Each row is a point. The points of each table are mixes of a few directions, plus a little noise. How many directions does each table use, and how many do they share? Where both have some left over, give the other angles between the two spaces (their principal angles), to ten degrees, smallest first.

First:
[[ 26 -38 -48]
 [ 12 -18 -23]
 [ 26 -38 -49]
 [  3  -4  -5]
 [-39  58  73]
 [ -5   7   8]
 [-23  34  42]]
Second (7 x 3):
[[-24 -20 -44]
 [-51 -45 -95]
 [ 19  17  34]
 [  3   4   7]
 [ 23  21  43]
 [ 19  17  37]
 [ 10   7  16]]
Directions: first 1, second 1, shared 0; angles 50

First:
[[ 18   8  57 -26 -26 -18]
 [ 51  -2  56   2 -41   6]
 [  1  14 -36   0  42 -46]
 [ 46 -12 -39  13  35  15]
 [-45   4  28  23 -56  12]
 [-70 -12 -66 -13  45  31]]
Second (6 x 6):
[[ 10  11  15   1  -6 -29]
 [-31 -38 -48  -4  18  94]
 [ 18  22  30   2 -12 -57]
 [ 31  37  50   3 -20 -95]
 [-23 -27 -37  -2  15  71]
 [ -4  -6  -9   0   3  15]]
Directions: first 4, second 1, shared 1

First (8 x 11):
[[ 15 -11 -13 -27  53   2  25  37  17  61 -31]
 [ 10  25  13 -16 -16 -37  11  42  -1   5 -12]
 [  8  43  27  -9 -52 -58   5  43 -11 -25  -1]
 [ 20  14   1 -37  27 -33  30  67  11  51 -35]
 [-15  -4   5  27 -32  15 -23 -46 -11 -47  28]
 [-12 -40 -23  15  40  57 -10 -51   6  11   8]
 [-13   6   9  24 -42   3 -21 -34 -13 -50  26]
 [-14 -35 -18  22  21  52 -16 -56   2  -7  16]]
Second (9 x 11):
[[ 18 -45  42 -24  -1  16  16 -29 -13  -5   5]
 [ -7  63  -4 -16 -42 -36   3  44  11  -9  13]
 [ -3  -3   1 -35  11   7  15   7  13  29  -4]
 [-36  33 -18   4 -34 -29 -23   0   4 -11   0]
 [ 43 -33 -15  95  61 -24 -18  30 -34  -8 -55]
 [ 24 -71  31 -10  39  15  16 -23 -17  21 -27]
 [-20 -29  -3 -31  14  32   3 -39  11  24   4]
 [-22  41 -10  27 -58  23 -25 -35   2 -62  60]
 [  5  44 -25 -10   9  -3  12  44  21  21   5]]
Directions: first 2, second 5, shared 2

First (11 x 14):
[[ 17 -37  -5 -19  20 -70  19 -16 -35 -37 -34 -22  37  21]
 [ 28  -5  13  28 -31  23 -29 -15  33  -2  12   7  -4 -34]
 [-46 -15 -36 -68  25  24  19  12  12 -72 -32  -6  38 -14]
 [ 82 -27   4  48 -18  -9 -30 -20  18  37  22  -9  -8 -17]
 [-54  15  32  24 -33 -11   7 -21  -1 -24 -44  -5  -9  -2]
 [-70  57  20  57 -20  30  17   7  -4  85 -16  -7 -76  31]
 [-27   5 -11   3   4  13  13   3   3  13 -21 -13 -14   8]
 [ 37   7  46  11 -23 -34 -26 -10 -13 -21  39  33  17 -10]
 [  4  32 -28 -51  37  64  -7  53   9  27  77  37  -5   0]
 [-10 -26 -55 -20  28  30  19   7  19   6 -34 -35   0   0]
 [ 40  -6  22 -11  12 -60  -3   0 -40 -12  30  17  26  19]]
Second, 9 rows:
[[-73   9  42  17  16 -20 -25  -9  -3  41 -10  -2   5  45]
 [ 86 -79 -26  -5   5  50  13  29 -32  -1 -13  19  -1 -16]
 [ 71   9  -9  29 -44 -26  42  -7  -7 -14 -39 -20 -49 -18]
 [-64 -16   7  42   6   7   4 -18 -30  46 -17 -12   0  23]
 [  6 -68  -5 -27  42  57 -28  29 -19  16  18  32  38  10]
 [ 15  33 -15 -22  -9 -10   5  -2  25 -36  21  -3   2 -25]
 [ 69  23   5 -27 -18 -24   3  14  28 -40  -1   4 -17 -15]
 [-62  -8 -15   5  19  26  -7 -11 -10  16  22   0  27  -1]
 [-48  95  17 -11 -16 -59  -6 -24  49 -29  19 -19  -6  -3]]
Directions: first 5, second 4, shared 1; angles 50, 60, 70

First (8 x 24):
[[ 11  15  19 -23  14   6   6 -18 -24  15 -10 -19  -5 -27   6  -5  19 -18
   35  29  -1   5  14 -21]
 [-39  13 -20 -59  58  46   8 -36 -25  58  37 -35 -30  33 -23   8 -30 -35
   23  66 -37 -17   1  11]
 [ 44  -8 -12  33 -23 -21 -21 -19  41 -31 -11  13  37 -43  -7 -35  -7  61
  -41 -53  10 -13  -3 -48]
 [ 22  19  16   9 -24  39   7  21  14 -76 -44  18  14  13  -5 -17  62  25
   22 -44  50  82  50  -6]
 [-16 -35   6   1   9 -27  14  28  24  21  30   5 -40  13  23  46 -31 -21
   -5  30 -34 -21  15  44]
 [-34   1 -10   1  22 -11  -6   5 -10  35  20 -12 -18  34   5   8 -26 -30
   -9  25 -13 -27 -37  45]
 [ 10  -9  -2 -12 -58  31  25  16 -27 -38 -14  42  30 -15 -25  26  29  25
    9 -44  13  36  30 -58]
 [  2   5   3  51   3 -64 -33   3   7  16  -8 -11  11  -8  27 -30 -16  -6
  -33 -10  12 -45 -70  33]]
Second:
[[ -7  37   0  -5  12   1 -18 -29 -49  25 -15 -25  23  -6  -8 -38  11 -18
   12   8  16 -17 -51 -16]
 [-18  48  12   2  27  -6 -20 -27 -25   1  -2 -53   8  50 -21 -54  12 -10
    4   0  -2 -36 -60   1]
 [-13  37   9   3  23  -4 -18 -23 -20   4  -4 -40   7  33 -14 -42  12  -9
    5   2   2 -26 -47   1]
 [ 29 -18   6  12  15  -9  -3  15  31   8 -25  20 -17 -62  54  11   6 -13
   16  28  31  48  47  38]
 [  5 -11 -14  -8 -18   8   7  -1 -22  15  -5  25  14 -38   2  17  -4  -1
    2   1   7  11   7 -21]
 [ -3 -28  22  19  11 -14  12  40  95 -58  32 -11 -50  77   1  20 -11  26
  -19 -14 -39  -1  53  51]
 [ 17 -55   9  13  -7  -7  22  49  91 -41  18  31 -45   8  28  52 -14  23
  -13  -4 -19  33  88  46]
 [-16 -30 -32 -27 -62  26  29   5 -42   5  28  50  32  -8 -48  52 -23  25
  -20 -35 -30 -18  -2 -73]
 [  5  22 -11 -10   0   6 -12 -27 -60  40 -26   3  31 -55   6 -19  10 -22
   16  15  31   6 -33 -26]]
Directions: first 6, second 3, shared 2; angles 50

First:
[[  3  27 -31  -1  -2  50  -4  28  52   5  29   1  -4 -42 -20  50  -1  28
    4   3 -12  -7   9  27  25  20 -54 -65  22  -5 -63 -32]
 [-16 -11 -19   4  -9  -1  17  -6  -2   0 -10 -21  -1  -3  -3 -16 -11   4
    2 -10  11   4   7 -13  -4  -9   0   5 -12  10   8  -6]
 [ 41  37  36 -12  16  -9 -45  51  33   7  39  35   8 -22  -3  61  28  -2
    1  23 -17  -3  -1  66  14  41 -26 -44  44 -32 -34  -3]
 [ -4   6  23  28  19 -18  49 -14   0  -8 -55 -15  15  16  16  -2  10  -1
  -12   4  44  30  27 -16 -19  21 -24  11 -14  25  15  27]
 [-22 -36  -7   9   1   7  33 -46 -25 -11 -40 -11  12  27  13 -45  -4   7
   -2  -2  22  -1   4 -50 -38 -37  35  46 -35  19  30  15]
 [ 10   5 -12 -25 -22 -20 -45  35  -1  16  50  -2 -20 -23 -19   6 -12 -12
   11 -14 -30 -13 -18  35  31   4   6 -17  21 -25  -3 -24]
 [-16 -38   9   4   1  -9  17 -47 -40 -11 -36   1  12  38  18 -53   0  -5
   -3   2  14  -3  -7 -48 -40 -42  57  63 -35  10  45  24]
 [-27 -66   5   9  13  28  39 -79 -35 -24 -61   7  45  49  31 -69  14  23
   -2  23  37 -13   2 -78 -92 -77  81  85 -54  15  42  29]
 [ 16  47   2   4   1  11 -31   5 -10   6  36  30 -50   8 -10  30 -16 -31
  -12 -14 -61  -7 -31  11  75  30 -26 -29  20   1 -26   1]
 [ 16  30  -8 -18 -19 -41 -31  72  28  21  47 -24 -19 -48 -25  37  -8 -11
   11 -17  -9  11   6  67  47  47 -46 -54  40 -20 -15 -29]]
Second:
[[-26  26 -31  23  24  81  53  -6  49  -5  -8 -17  -1 -12 -24  36 -21  32
  -22  -1  -7   0  31  -5  17   4 -76 -44 -23  39 -67 -13]
 [ 18  16  42  19  32 -24  40  38  56  -5 -44 -14  54 -23  15  47  44  26
   -1  33  74  38  58  40 -49  48 -57 -30  17   0 -14  15]
 [-26  34 -27  36  17  57  57 -25  16  -6 -24 -18 -28  10 -15  19 -30   4
  -27 -17 -13  11  17 -28  44  15 -71 -29 -25  52 -41   3]
 [ 11 -36   9 -14 -19 -51 -11  16   2   1 -16 -12  38 -23  22 -19  34  16
   31  15  59  11  10   8 -58  -3  40  14  21 -33  37  -5]
 [  2  44  14  10  19  22 -14 -17 -30   1  27  29 -55  42 -17  12 -33 -44
  -34 -18 -80 -14 -30  -3  76   9 -19   3 -16  25 -17  20]
 [ 31 -11  56   1   0 -95  -6  28  -5   0 -38  -1  40  -6  38  -1  51 -11
   19  21  73  36  18  24 -51  38  21  17  32 -30  53  26]
 [ 27 -14  41 -16  -9 -74 -38  16 -29   4   2  16  11   7  23 -16  27 -24
   15   9  16   6 -16  17 -21   9  51  30  23 -34  50  16]
 [-19 -22 -49 -28 -18  64 -31 -10   3   3  53   8 -12 -10 -28 -15 -29  20
    6  -8 -55 -46 -24  -7   9 -55  29   1 -15  -9 -28 -35]
 [  4 -35 -11 -32 -16   5 -35  17  12   4  30   4  27 -24  -3 -10  11  24
   23  14   2 -23  -6  19 -39 -33  43   7   9 -34   3 -24]
 [ -3   9  -7  -9   1  26 -22  -9 -14   2  33  18 -26  15 -15  -2 -22 -14
  -10  -9 -54 -23 -24  -1  33 -17   9   5 -10   3 -13  -3]
 [-21 -11 -39  11 -34 -10   7 -48 -57  -1 -14 -11 -49  23   6 -52 -32 -28
    4 -38 -16   1 -34 -64  39 -15  29  27 -14  19  36   0]]
Directions: first 5, second 4, shared 3; angles 30

First, 8 rows:
[[ 15  20 -35  14 -24  -8 -10 -34 -13  11  15 -30 -37 -28  32 -17 -39  -1
   37   3  14 -35  33  30   7  -5 -19 -60   2  -5  37 -31]
 [ 62 -31  -6  11  33  -4  45 -48  20 -12 -32   6  20  29 -10 -20 -15  16
   42 -31 -25  34 -17  -5  48  -6 -14   6  31   4   9  24]
 [ 22 -32  31 -13  -4   8   5 -68  14 -30   4   1 -36 -26 -25  26 -28 -27
   12   0 -15   8  25  18   9  19  23 -16 -12 -19  64 -33]
 [-18  27 -62   9  31 -23 -22   6 -23   2  31 -18 -11 -30  65 -11  -9  -9
   45  23  -2 -11  69  61   7 -32 -31 -26  30   6  27 -20]
 [-68  -3 -20   4  -7   1 -40  45 -43   9  20 -18  19 -23  41 -15  28  -3
  -43  52   2 -41  22  40 -19   7   7  22  18  -2  -8 -23]
 [ 42  10  28 -37 -26  14  34 -22  -5 -40 -39  26  15  50 -59  27  -3  17
   -9 -50  -7  55 -84 -64   7  19   8  46 -29  -7 -37  46]
 [-38  16  19 -15  14  -3 -25  30  13   4  30  13 -19 -25  -1  35  16 -28
  -13  16   9   6  37   3 -33 -11  13   0 -22   2   4 -13]
 [-16 -11  50  23 -16  16  16  90  35  58 -29  17  49  53 -43 -28  56  31
  -71 -15  26 -16 -85 -82 -31  10  18  30 -19  23 -95  52]]
Second (8 x 32):
[[  9   6   0   0  -4   0   6  -3  -1  -3   3   1   6   7  -8  -1  -7   0
    7  -7  -4   7  -7   0   0  -4  -2   4  -1   4  -7   5]
 [-46 -36  -2  -3   6  17 -24  30   1  31 -17  -7 -24 -52  46   0  25 -15
  -35  39  13 -30  49   5  -4   9  29 -16  13  -5  25 -51]
 [-30 -45   1 -11 -24  50  -8  33 -13  42 -16  -7   1 -65  38 -17   1 -36
  -25  34   3   0  62  15 -20 -28  51 -14  18  24 -12 -93]
 [ 89  60   4   1 -23 -17  49 -47  -7 -49  30  12  49  80 -81  -6 -54  15
   63 -70 -27  65 -79  -4   0 -31 -40  30 -21  24 -60  69]
 [-12   8  -2   7  25 -29 -13  -5  12 -12   0   0 -19  15   4  15  19  19
   -5   3   8 -24 -14  -9  13  30 -21  -1  -5 -26  30  39]
 [-52 -40  -1  -3   8  18 -28  33   2  34 -19  -8 -25 -55  51  -1  30 -15
  -38  43  15 -34  54   5  -4  10  31 -18  15  -8  29 -55]
 [-34 -10  -3   4  27 -18 -24   9  12   4  -9  -3 -29 -10  25  13  30  11
  -23  21  14 -37  11  -6  12  32  -5  -8   2 -28  40  12]
 [ 78  57   3   4 -14 -23  40 -45  -4 -49  27  11  40  79 -73  -1 -44  20
   56 -62 -23  52 -76  -6   6 -18 -43  25 -21  15 -45  74]]
Directions: first 6, second 2, shared 0; angles 30, 90

First, 8 rows:
[[ 38 -34 -21  37 -12   6  24  18  32  24 -21  14  -7  -9 -25   0 -12  16
   35   9  22  -2  34  47  19 -17  38 -23   4  15 -33 -22]
 [-24 -24 -38  48  -9   6  38  64  -5   0   0 -16  10 -28   7  -6  -4  42
   43   5  -1 -21  20  63  24  49  38 -47  -3 -39  -2  10]
 [  6  -9  -4  13   0   2   9   1  10   4   2   4   1   6 -14   3  -9   0
   -1  -3   0   3   1  15   4  -4  10  -5   0   9  -6  -3]
 [-32  23   5 -31   2  -2 -18  10 -32 -17  -3 -17   3 -22  45 -12  25   8
    7   8  -7 -14  -4 -30  -7  23 -29   5   0 -35  18  14]
 [ 25  23  27 -53   0  -5 -41 -40  -3   2 -24  11 -13  -7  24  -7  25 -21
   -4  13  18   6   7 -60 -16 -45 -38  35   7  15  -7 -17]
 [ 43 -16  -2   7  -7   1  -1 -11  25  22 -23  19 -13  -4 -14   0  -1  -2
   18  10  23   4  27   7   5 -38  12   0   7  25 -29 -25]
 [-63  -6 -20  48  13   0  40  39 -14 -23  57 -23  25  26 -25  12 -34  12
  -32 -30 -43  -1 -44  51   8  72  27 -29 -17 -26  37  40]
 [  5  43  52 -68  17 -11 -55 -80 -10 -12  12  10  -6  38   3   6  10 -56
  -69 -10 -12  26 -40 -95 -36 -44 -60  64   0  35  21   2]]
Second, 8 rows:
[[-19   7   0   5   1  10   6  32  -9  -2   3 -14   6 -15  -2  -3 -12   4
    5  -5 -16 -19  -8  13   8  39  -3 -21 -10  -5 -14   3]
 [ -6  -6 -22  26   0  14  15  36  -7 -11   5  23  -7  -2 -24  22 -14  -5
  -11 -24 -17 -18 -23  29   2  61  11 -33  -8   2  -2  21]
 [-12  -8  -8  16  -8   6  18  43   1  14 -11 -32  12 -32  12 -21  -7  30
   44  16   4 -19  27  33  22  15  15 -26  -4 -18 -26 -15]
 [ 83   6  -2 -54 -23  11 -50  -6   1  19 -92  57 -50 -65  40  -4  60  -9
   61  31  57 -27  57 -52  -8 -36 -32   5  22  18 -54 -36]
 [ 29  12  30 -27   5   2 -24 -40  15  11  -6  12  -8  16 -21   4 -10 -32
  -25  -2   2  10  -8 -35 -11 -38 -23  25  -2  45 -23 -20]
 [-18  -1  10  11   3   0  14   9   7   8  15 -33  19   5 -10 -13 -22   8
    2   3 -11   1  -1  18  12  -1   8  -5  -9   2 -11 -10]
 [-30  24   6 -20  10  -2 -16 -10 -28 -29  20   8  -2  14   9  14   9 -19
  -41 -20 -24   0 -41 -31 -20  35 -27  11  -4 -11  36  31]
 [-27 -35 -14  44  11 -42  37 -65  19 -11  65 -22  29  79  -4   0  -3  23
  -34   1   6  73  -3  26  -5 -76  52  43  16 -32  94  25]]
Directions: first 3, second 5, shared 3

First:
[[  4 -22  30   1  23 -12  18 -25  26   5  10   3 -10 -12   1 -10  24  -9
    2  -3  41  18  27 -21   2   6  -5   4  -3  20  -1  -9]
 [ -1  -2   3   0   2  -2   2   0   2   2   0   0   2  -1   1   0   1  -2
   -2  -1   3   1   0  -4   1   2   1   3  -3   3   3  -1]
 [  0   2  -3  -1  -3   2  -2   2  -3  -1   0  -1  -1   1   0   2  -2   2
    1   2  -5  -1  -2   3  -1  -1   0  -2   2  -3  -2   1]
 [  4  -1   0  -3  -3   5  -2 -11   1  -4   4   2 -14   2  -3  -4   7   3
   10   6   4   3  10  12  -7  -2  -5  -9  15  -4 -11   2]
 [  5   1  -4  -4  -5   9  -5 -12  -1  -6   6   3 -18   4  -3  -4   6   4
   13   8   1   2  11  18  -9  -3  -4 -13  20  -7 -15   4]
 [  0  -5   7   1   5  -4   5  -3   6   2   1   0   2  -3   1  -1   4  -2
   -2  -2   9   3   4  -7   1   1   0   3  -4   5   2  -2]
 [  5 -21  30   0  22 -11  18 -27  27   6  10   4 -12 -12   1 -11  25  -9
    4  -3  42  20  29 -19   0   6  -5   2  -1  19  -1  -8]
 [-18  48 -63   4 -43  14 -34  76 -57  -3 -30 -13  52  22   2  28 -65  13
  -27  -6 -95 -46 -80  17  11  -8  19  13 -25 -34  25  13]]
Second:
[[  3 -32  53  18  46 -17  36 -33  39  13   4   5   5 -20   8 -14  35 -10
  -14 -16  68  13  38 -43  15  15   8  19 -18  30  14  -7]
 [ -4   6   4  28  13   9  10   9 -10   4 -19   1  31   1   8   1  -6  10
  -25 -12   4 -27  -7 -14  18  10  27  19 -16  -6  21  12]
 [  7  -9   3 -19 -12  -2  -4 -17  24   1  17   5 -32  -1  -3  -7  19   0
   19   4  -2   2  17  29 -13 -13 -22 -10  28 -11 -25   1]
 [  1   2   2  13   1   9   4  -2   6   4  -7   5   6   2   6  -4   7  11
  -11  -8  -3 -29   4  13   8  -1  10  11   7 -19   0  15]
 [ -9  13   3  45  23  12  14  21 -27   4 -34  -2  56   2  12   6 -19  13
  -41 -17   5 -35 -18 -34  30  20  46  29 -35  -2  40  14]
 [  1  -3   3   1   1   1   2  -4   7   1   2   2  -3  -1   1  -2   6   1
   -1  -2   3  -4   5   5   1  -1  -1   2   4  -4  -3   3]
 [  5 -11   1 -36 -10 -16  -9 -13  14  -4  25  -3 -37  -4 -11  -1   8 -18
   33  16   5  46  11   5 -23  -9 -35 -25  12  20 -22 -21]
 [ -4  11 -11   8  -3   6  -4  14 -18  -2 -10  -3  16   5   2   5 -15   4
   -8  -1 -13  -8 -15  -4   5   3  11   3  -9  -3  10   4]
 [ -3  20 -34 -15 -28   7 -24  22 -29 -10  -1  -6  -3  12  -7  11 -26   2
   12  13 -42   2 -26  20 -12  -8  -7 -15   6 -10  -7  -1]
 [ -1   2  -6 -10  -4  -5  -5   5 -10  -4   3  -5  -3   1  -5   4  -9  -8
    9   7  -3  21  -7  -8  -7   0  -7  -9  -6  13   1 -10]
 [  5   2 -17 -33 -27  -3 -19  -3   5  -7  19  -1 -35   4 -10   1   1  -5
   30  15 -23  19   0  32 -23 -17 -31 -24  26  -6 -28  -7]]
Directions: first 2, second 3, shared 1; angles 30
